Rows are points. The points of each table are mixes of a few directions, plus a little noise. Count the directions of each table, and those that both share. Where both have some left over, give the other angles between the two spaces (their principal angles), to ten degrees, smallest first.

First (5 x 2):
[[ 32  56]
 [ 15  25]
 [-13 -23]
 [  1   1]
 [-34 -59]]
Second (4 x 2):
[[-19 -34]
 [  5  10]
 [ 34  60]
 [-21 -36]]
Directions: first 1, second 1, shared 1

First (5 x 3):
[[ -4  13  20]
 [  4 -13 -22]
 [  5 -15 -26]
 [-13  34  60]
 [  6 -18 -32]]
Second (4 x 3):
[[-58 -18  11]
 [-11  -4   2]
 [ 40  13  -8]
 [ 29   9  -6]]
Directions: first 1, second 1, shared 0; angles 80

First (6 x 4):
[[-23  22   1  -9]
 [ 13 -27 -31 -36]
 [ -9   0 -14 -19]
 [ 23   2  15 -13]
 [-11   4   2  17]
 [  7   0  27  60]]
Second (8 x 4):
[[ 15  20 -18   7]
 [ 24  33 -31  11]
 [-23 -33  30 -11]
 [ -3  -3   3  -1]
 [ 20  27 -25   9]
 [-29 -41  37 -14]
 [-17 -22  22  -8]
 [ 12  17 -16   7]]
Directions: first 3, second 1, shared 0; angles 90

First (9 x 6):
[[-17  15  33 -21 -32  29]
 [ 18 -16 -17  16  10 -39]
 [-21 -36   7  -8  -5  -2]
 [ 13   0  -6   8   0 -20]
 [  9  31   6  -2  -8  11]
 [  4  -2 -18   8  22  -1]
 [ -1  -5   2  -1  -4  -4]
 [-12  31   6 -11   4  47]
 [  7 -17 -13  10  11 -22]]
Second (8 x 6):
[[  8  18   6 -13  31   3]
 [ -8 -21 -14 -11 -15  11]
 [ -3  28  14   2  11  -7]
 [ 10 -12  -1  14  -7  -5]
 [-10  12   9  17 -19 -11]
 [  7  15   3 -16  30   5]
 [-20 -42 -18  12 -60   5]
 [ 17   1   1  -6  27   1]]
Directions: first 3, second 3, shared 0; angles 40, 50, 50

First (10 x 8):
[[  5  10  12 -15   8  -8 -30 -15]
 [-17  14  18  -7   6   3  25   9]
 [ 14 -24 -18   9 -15 -13   9   3]
 [  0   6  -8 -14   8  -7 -14 -22]
 [  4   7   1  -6   8   1 -29 -14]
 [ 10 -15 -14  14  -9   3  -5   6]
 [ 16 -16 -13  10  -9  -3 -18  -1]
 [-17   9   0   3   4  13  26   8]
 [-20  16  31  -9   4   1  38  18]
 [  4  -8 -11  16  -5  11  -4   8]]
Second (10 x 8):
[[ 10 -10  -4  22   8  10  -2   8]
 [  0  -9   7  -3  -2 -11  18  -1]
 [ -6  -2  -9  -6  15   8 -11   7]
 [ -4 -20   0   1   9   0   7   9]
 [ -9 -12   5 -14  -1 -10  10   2]
 [  2   1  -5   2  11   3  -1   3]
 [  3  50   8   0 -60   3 -34 -31]
 [ -9 -12   6 -14  -4 -10  10   1]
 [ 14  29 -11  11  18   9  -7  -5]
 [ -1 -16   2   1   7  -3  10   6]]
Directions: first 4, second 4, shared 1; angles 30, 70, 90

First (7 x 9):
[[-32  27  -7  30 -12  -2 -54  28  23]
 [ -3   3   0   4  -1  -1  -7   3   4]
 [-14  12  -4  12  -6  -1 -24  12   9]
 [ 35 -30   8 -34  13   3  60 -31 -25]
 [ 31 -25   7 -30  12   2  53 -28 -22]
 [ -1   1   0   3   0   0  -2   1   1]
 [-16  14  -3  16  -6  -1 -28  14  12]]
Second (10 x 9):
[[-28  22  -5  15  10  11   0  -5  -4]
 [ 11  -6   1  28  10   3 -33  32  11]
 [-27  19  -5  14  19  16  18 -13 -12]
 [-22  24   0  -3  -3   8  13 -25 -22]
 [ 45 -43   4 -31  -8 -16  18   3  14]
 [ 36 -18   9  13   8   1 -19  21  -6]
 [ 20 -28  -3 -15  12  -1  29  -3   8]
 [ 60 -36  15 -21 -21 -21 -15  14   0]
 [-46  40  -4  16  -6   7 -15  -8  -6]
 [-48  28 -13 -15 -23  -7   5 -17  18]]
Directions: first 1, second 4, shared 1

First (8 x 11):
[[-46 -27  51  -5  -6  -9 -35  -1  18  13 -45]
 [ 34  41 -49 -21  25  28  32  -1 -31   3  54]
 [ -6 -51  42  25   5  -3 -13 -14  16 -35 -45]
 [ 37  40 -56  -3  -2   3  31   8 -17   5  51]
 [ 12  -3  -2  -4  21  18   9  -8 -11 -14   6]
 [-21 -35  37  22 -21 -24 -23   0  25  -8 -42]
 [  7  40 -33 -25   7  12  13   7 -18  25  38]
 [-16  -6  10  12 -28 -26 -15   9  18  11 -17]]
Second (11 x 11):
[[-12 -47  40 -39  31 -16  13 -13 -11 -48 -33]
 [ 55  40 -60 -28   5 -45  11   2  -4 -54  40]
 [-13 -54  30 -13  20  20 -33 -37   7 -54 -45]
 [  5  19 -18   8  11  -7  27   6  19   1   8]
 [-12  39  -1 -36   8 -38 -14  14  13   9   4]
 [-44 -46 -11  22 -28  50  36 -23   9  41 -14]
 [ -6 -11  12  29 -18  23 -11   1 -10  29  -1]
 [  8  16 -28  24   0  11  20  -3  24   9  12]
 [ 15   6  38  22  -2  -2 -35  25 -33  14   2]
 [  8  56  -1  17   8  -9 -36  14  29  22   8]
 [-11 -21  -7  -5 -37   9  18   7 -40  32  16]]
Directions: first 3, second 6, shared 2; angles 80

First (8 x 11):
[[ 37  -5  18 -22   2  13  19  -4 -23  -7   7]
 [  7  -6   8 -37  15 -10   5   3 -11  11  -8]
 [ -9 -23 -11 -33 -12   9  -7  -2 -18  -1   5]
 [-25   4   8  41 -13  -8  -2  13  16  -3  -3]
 [ 30  11  21 -35   2  16   0 -19 -17 -12 -26]
 [-11  -7   6  35   5 -13   3  43   7  17  19]
 [ -6   0  -6   6  -1 -11  16 -15  10  -4   4]
 [-21  27 -42  46   1   4 -34 -16  39   1   3]]
Second (11 x 11):
[[-12  -7   7  -6  -1   5   5   0  12  -3   6]
 [ -3  -3   6  -1  -2   3   3  -9   0   1   0]
 [-19   8 -13 -15  36 -14 -19  51  43  17  14]
 [ 21   7  15  14 -40  12 -22   6 -60 -19 -46]
 [ 27  15 -41   9  18 -25   4  25   4  -1  21]
 [ -7 -10  13   0   1   7  17 -47   3  10   6]
 [-11 -17   9  -5  -6   9  28 -31  16  -8  19]
 [ -1  -8  16   2 -26  14   5 -11 -17 -18 -11]
 [ 12  -3   2  10  -3   1  16 -52 -18   8   0]
 [  4  12 -16  -2   8 -11 -19  51   5  -3  -3]
 [-12   5   4  -7  16  -3 -18  17  12  16  -7]]
Directions: first 6, second 4, shared 2; angles 60, 60

First (11 x 12):
[[-14  15   6  -8  17  -2   2  -7  24  -8 -15   3]
 [ 34 -36 -15  18 -42   7  -5  18 -60  20  38  -8]
 [  6  -7  -3   4  -8   1  -2   3 -11   4   8   0]
 [-21  23  10 -11  27  -4   3 -11  36 -13 -23   5]
 [-12  13   5  -6  15  -3   2  -6  20  -6 -13   2]
 [ -2   3   1  -1   1  -1   0  -1   2  -1  -1   0]
 [ 16 -17  -8   8 -21   3  -3   9 -28   9  18  -3]
 [ 10 -12  -6   6 -14   1  -2   6 -19   6  13  -2]
 [  0   0   0   1   0  -1   0   1   0   1   0   0]
 [ -2   3   1  -1   3   0   1  -1   5  -1  -3   1]
 [-17  19   7 -10  21  -3   2  -8  30 -10 -18   4]]
Second (10 x 12):
[[ -6   6   2  -2   7   0   0  -2  10  -3  -7   1]
 [ -7   7   3  -4   7  -2   2  -4  10  -4  -7   1]
 [ -3   4   2  -2   4  -1   1  -1   5  -2  -3   1]
 [ -4   3   2  -1   4  -1   0  -2   5  -2  -5   3]
 [ 31 -35 -14  18 -40   6  -5  17 -56  18  37  -7]
 [ 15 -16  -6   8 -19   3  -3   8 -27   8  17  -3]
 [  8  -9  -3   6 -10   1  -2   5 -14   5   9  -1]
 [-28  31  13 -14  36  -6   5 -15  51 -17 -31   6]
 [  4  -5  -2   3  -6   1  -1   3  -7   3   4  -1]
 [-13  13   6  -7  15  -2   2  -6  23  -7 -14   2]]
Directions: first 1, second 1, shared 1

First (11 x 14):
[[-17  14  15 -29  -4  -1 -17 -11   2 -17  14 -16 -14 -18]
 [  4   4  -5  40  12 -13   9  16   2   6  -8   7  40  19]
 [ 25 -12 -32  21  -3  -5 -10   4  -7  -1   0  11 -10  21]
 [-17  -9  20 -11   0  -3  25   7   4  14   5  10  13 -15]
 [ 24 -13  21  14 -19  24 -10  11   0  21 -30 -12 -23  30]
 [ 30  12 -44  -1   7  32  -8 -37 -10 -10 -29  -2 -43   2]
 [-27 -18  27 -53   6  -9   8  13  -2   1  44  -4  37 -23]
 [ -2  18 -19 -18   9   7 -13 -24  -4 -21   4  -9 -13 -14]
 [ -7  -2  43  33  -3  -1  14  30  10  26 -21  -4  37  22]
 [  7   8 -41   2  -4  -6  -4 -25  -3 -18   1  15 -47 -14]
 [-20  -2  15   1   0 -24   6  16   5   0  20   6  24  -8]]
Second (9 x 14):
[[ -9   2  17  -6 -29 -19 -29   4   7 -12  14  -7 -46  -4]
 [ 14  25 -21  45  23  13  11 -10   0   1 -38   0  26  16]
 [ -9 -14  13 -27 -16  -9 -10   7   0  -2  25   0 -21 -10]
 [-11 -21  17 -37 -19 -10 -10   9  -2  -1  31   0 -22 -14]
 [ -9 -19  16 -35 -19  -9  -9   9   0  -2  28  -1 -21 -12]
 [ -5   1   7   0 -13  -9 -13   2   4  -5   5  -3 -20  -1]
 [ -1  -3   2  -4   0   0   1   1   0   0   3   1  -1  -2]
 [ 14   1 -23  11  39  24  36  -7  -8  17 -22   8  60   6]
 [ 18  28 -28  53  36  19  22 -14  -1   6 -46   2  42  19]]
Directions: first 6, second 2, shared 2

First (9 x 18):
[[-13  15 -28  -1 -17  -1  16  -3  15  25  14  19 -32 -26   9   0   0  19]
 [  0   9 -20 -15  -9  -4   0 -10   6   3   9 -13   5 -24  13   5   2  -3]
 [  2 -18  38  26  18   8  -2  18 -11  -7 -17  19  -4  44 -23  -9  -4   3]
 [ -4   9 -18  -7 -10  -2   5  -6   7   9   8   1  -8 -19   9   2   1   5]
 [  7  -9  17   2  10   1  -8   3  -9 -13  -8  -8  16  16  -6   0   0 -10]
 [  4  -1  -1  -7   1  -2  -6  -4  -2  -7   0 -13  13  -3   3   3   1  -8]
 [  9  -3   2 -13   5  -3 -12  -7  -6 -16  -2 -26  28  -2   5   5   2 -17]
 [ -5  16 -34 -19 -17  -6   5 -14  12  11  16 -10  -5 -38  19   7   3   2]
 [  0 -19  44  34  19  10   1  23 -11  -4 -19  30 -13  52 -28 -12  -5   8]]
Second (9 x 18):
[[ -4   2  -8  -2   1   1  15   0   0  10  13   6   8  -5  12   3  14  -5]
 [ -7 -25  -4  -3  25  -5 -31  -4   3 -17 -29 -11  16  16 -14  -3 -18  -4]
 [ 22   8  -4 -17 -13  -4 -16  -7   4 -11   2 -20 -10  -7   0  -1  -4 -12]
 [ 14   0   2 -10  -4  -4 -21  -4   2 -14 -10 -16  -8   1  -8  -2 -12  -5]
 [-23  13  55  55 -14  15  21  24 -14   7 -18  45 -36  11 -34  -6 -27  60]
 [ 17  11   2 -10 -15  -2  -8  -3   1  -6   4 -12 -13  -7  -1   0  -3  -4]
 [  7   5 -13 -12  -4  -2   7  -4   3   5  14  -6   5  -8  14   3  13 -13]
 [ -5  -4 -16  -8   7  -1  12  -3   2   9  13   1  17  -4  16   4  17 -13]
 [-21  -9 -13   6  17   2  22   2   0  16  10  16  23   2  15   4  18  -3]]
Directions: first 2, second 3, shared 0; angles 30, 50

First (10 x 20):
[[-34   2 -11   2  -1  -2  37  12 -23   0   8  11   1   8 -23  26 -15 -22
    1  32]
 [ 23  -2   7  -1   0   1 -24  -8  15   0  -5  -8  -1  -5  15 -18  10  14
   -1 -21]
 [ 32  -3   7   2   3  -3 -27 -11  29  -9  -2 -13   0  -2  22 -26   9  18
   -3 -34]
 [-41   3 -11   1  -2   0  41  14 -30   4   7  15   0   7 -27  32 -15 -25
    1  39]
 [ 22  -2   6   0   1  -1 -21  -8  17  -4  -3  -8   0  -3  14 -17   8  12
   -1 -22]
 [  3   0   3  -3  -2   3 -10  -1  -4   8  -5   1  -1  -4   1  -1   5   4
    2   1]
 [-26   0 -12   8   5  -8  38   7  -4 -16  14   4   3  12 -14  17 -18 -18
   -3  16]
 [-37   2 -12   2   0  -2  39  12 -24  -1   9  12   2   8 -23  27 -16 -23
    0  33]
 [ 16  -1   5   0   0   0 -16  -6  12  -2  -3  -6   0  -2  11 -12   6  10
   -1 -16]
 [ 42  -1  18 -11  -6  12 -60 -12  11  20 -20  -7  -5 -18  26 -29  28  30
    3 -29]]
Second (8 x 20):
[[ 12  -5  -2   6  15  -5  14 -16  18 -17  16   7 -13  -9   0  -4   1  -2
    8   3]
 [ -3 -18  17  -8  -1  26 -10   1  -2 -14 -11  13  -4  -7  10   4   5   1
    6 -19]
 [ -2  -9  19  -8  -7  -1   3   5  20 -18   4  11 -18 -14   2   5   5  -9
   14 -19]
 [-38  15  10 -10  -8   3  10  10 -41  41 -13  17  -9 -14  -8  26  13 -18
   14  22]
 [ -6  -1   0  -4 -15 -14   7  16  11  -9   7  -1  -5   1 -17   8  -9  -9
    0   5]
 [ 28  -9   2  -8  -4  -7 -12  -4  23 -12  11   5 -18 -17 -14  -8   3   7
    8  13]
 [-14  37 -17  18  -6 -22 -12   7 -20  45 -18 -45  44  37  27 -16  -4  10
  -29 -28]
 [ 23 -12 -30  14  27  22   0 -21 -10 -16   5  -7  23  22  -1 -15 -16  21
  -22  23]]
Directions: first 2, second 6, shared 2

First (11 x 24):
[[ 19   4 -24  -4  -8 -11 -11   6 -38  -4  -8  -9  -4  -7  17 -19  10  -6
    0  -2   2   9  -2 -14]
 [ 11   8  10  -2   9 -25   1   1 -12   9   2 -14  -7   9  -8   1  25 -12
    1  -6 -12   6  19   1]
 [-11 -28  30   9   3   2   2   5  23  -5  -5   1  -4  12   2   8   0   9
   -7   6   1  17   0  19]
 [ -8 -42  -2  20 -21  30  -3  14  15 -17  -8 -16   6   7   0  14 -23  18
   -6  10  38  22  -3   3]
 [-12   4 -17   1  -8  31   1  -4  18  -5   6  11  12 -11  -6   8 -33   9
    2   3  14 -19 -16  -8]
 [  0  42  -7 -10  14   4  -2 -10  22  16   8  19   1  -7 -14   9 -24 -14
    5  -4 -28 -37 -11 -24]
 [ -1  29   7 -32  20 -38   5 -27 -40   4   4  39  -4 -19  35 -47  43  -5
    2 -11 -39 -11 -13  23]
 [ -4 -27  40  15  10  -9   0  11  31   4  -9 -10 -12  24  -8  18   2  -1
   -9   6 -11  22  10  10]
 [ 17  36 -51  -2 -12  22 -13   6  -4   7   3  -8   8 -13 -14  11 -41 -12
    7  -1   5 -31 -10 -51]
 [ -2  -6  -2  -8  -4 -15   7 -10 -35  -7   4   4   1  -8  19 -24  35   8
    2  -5   9  11   5  25]
 [ -9 -19  16  12  -4   8  11   4  19  -3   8 -18   2  13 -24  22   8   9
    1   0  21  10  20  18]]
Second (10 x 24):
[[-16  -2 -36 -17 -15  43   4   1 -11  14  -3 -12 -11 -24  20 -15 -21  18
   -8   8  17 -12   5 -16]
 [ -2  -7 -21 -18 -17  17   6  24   3  24 -15   5 -18 -12  32 -17 -31   7
  -33   4  39  16 -17 -14]
 [-24   2  60  29   5  -3 -11   1 -11 -14   0  10   3  24 -13  38   9  -1
   16  -6 -47   4 -12 -12]
 [ -2  -1 -32 -16  -9  15   6   4   4  15  -1   0  -9 -15  16 -17 -16  10
  -14   7  27   0   2  -3]
 [ 16   1   6   6   5 -11  -1  -7   3 -10  -4  -8   6   7  -5   0  21 -10
    4  -9  -3  -4   1   5]
 [-11  10  38  31   3   0  -5 -18   9 -16  -5  10  -4  27  -4  30  35   5
   12 -14 -27 -12  -6 -11]
 [ 43  -6  17   4  17 -39  -4   0  -8 -23  -4 -24  26   8 -25  -5  28 -35
   13 -14 -14   4   5  22]
 [ -3   3 -47 -21  -6   8   9  -2  17  20   8  12 -12 -17  14 -23 -19  16
  -15  14  37   0   8   6]
 [ 18  -4  -4  -7  15 -21  -3  -3 -15 -13  14 -18  25  -9 -31  -7   3 -19
   22   4 -19  -2  18  24]
 [-20   5  18  10   2  -7  -2   0   9   3   8  24  -6  11  -3  16  -6   9
    2   6 -10   7  -5   0]]
Directions: first 5, second 5, shared 0; angles 40, 40, 50, 80, 90
